Each row of a before or after table is a point. The points were changed in one or more steps. Then noise was added and the rows were shuffled. The steps act on columns, c1 being the first. What was done? A step turns or swaps two columns, mirrors them in a line or flattens them onto one, adds a multiple of one to another, or multiplies or shifts one. Angles are multiples of 10 degrees, from the lower column toward the higher: turns from -170 to 170, lines from 10 to 170 but not 90. Use the fewest steps. Two steps may share a column if one is a turn and the other turns, adds or multiplies; they go together, in the order done. Otherwise the lowest column goes first.
In the rows, zero is written as 128.

Before, 10 rows:
[[ 78 143 128]
 [145 161  68]
 [154 158 139]
 [ 91 133 150]
 [ 79 116 157]
 [124 135 175]
 [156 129 134]
 [116 190  81]
 [ 86 109 151]
 [105 164 101]]
After (10 x 3):
[[107 113 141]
 [161 107  75]
 [155 170 175]
 [161 139 170]
 [179 141 129]
 [166 167 187]
 [168  76  33]
 [123  90 149]
 [139 122 221]
 [132  94   6]]
Steps: turn c1 and c2 by -150 degrees; multiply c3 by 2

Before, 12 rows:
[[155 107 116  86 177 161]
 [137 110 148 110 127 130]
 [121 149 121 151 131 123]
 [156 136 181 104 129 117]
 [ 95 132 137 120 126 151]
 [109 135 110 129  95 108]
 [109 114 131  99 119 167]
 [110 173 113 119  89  76]
 [ 94 140  93 126 110 124]
 [111 105 110 119 119 138]
 [156 147 147 109 121 117]
 [102 153 120 125 125  73]]
After (12 x 6):
[[122 100 147 162 152 127]
 [101 161 121  79 161  54]
 [178  85 114 249 112 187]
 [109 129 147 134 124 111]
 [162 124  90 137  99 134]
 [142 107 110 171  96 151]
 [117 110 180 166 150 120]
 [125 138 113 108 101 108]
 [134 134 135  56 106  57]
 [152 140 138  83 112  87]
 [149 124 125 128 135 155]
 [165 129 121 247 125 192]]
Steps: turn c1 and c2 by -130 degrees; turn c2 and c5 by -50 degrees; multiply c6 by 2.5; turn c4 and c6 by 120 degrees

Before, 9 rows:
[[119 178  68 138 216 160 106 139]
 [105 146  57  65 146 146 141  88]
 [176 124 209  75 166  96  46  82]
 [135  30 123 123 118  67 135  58]
 [ 82 146  43 150 145 188  85 112]
 [112  48 140 105 139 157 106 173]
 [ 65 141 137 141 164 154 114 130]
 [192  86 178 104 101 108 135  82]
 [154 124 106  93  93  50 115  92]]
After (9 x 8):
[[106 148  99  62 141 188 154 105]
 [ 84 148  94 142 156 230 105 131]
 [133  29 128 100 113 108  84 117]
 [111  50 131 122 146 196  70 126]
 [ 62 142 131 141 169 194 136 130]
 [153 125 118  86 100  91  99 113]
 [196  85 150  91 101 145 103 113]
 [117 180 103 141 215 204 161 133]
 [175 124 160  65 193 136  62 107]]
Steps: turn c5 and c7 by 20 degrees; add 0.5 times c2 to c7; multiply c3 by 0.4; flatten c4 and c8 onto the line at 20 degrees; shift c6 by 40
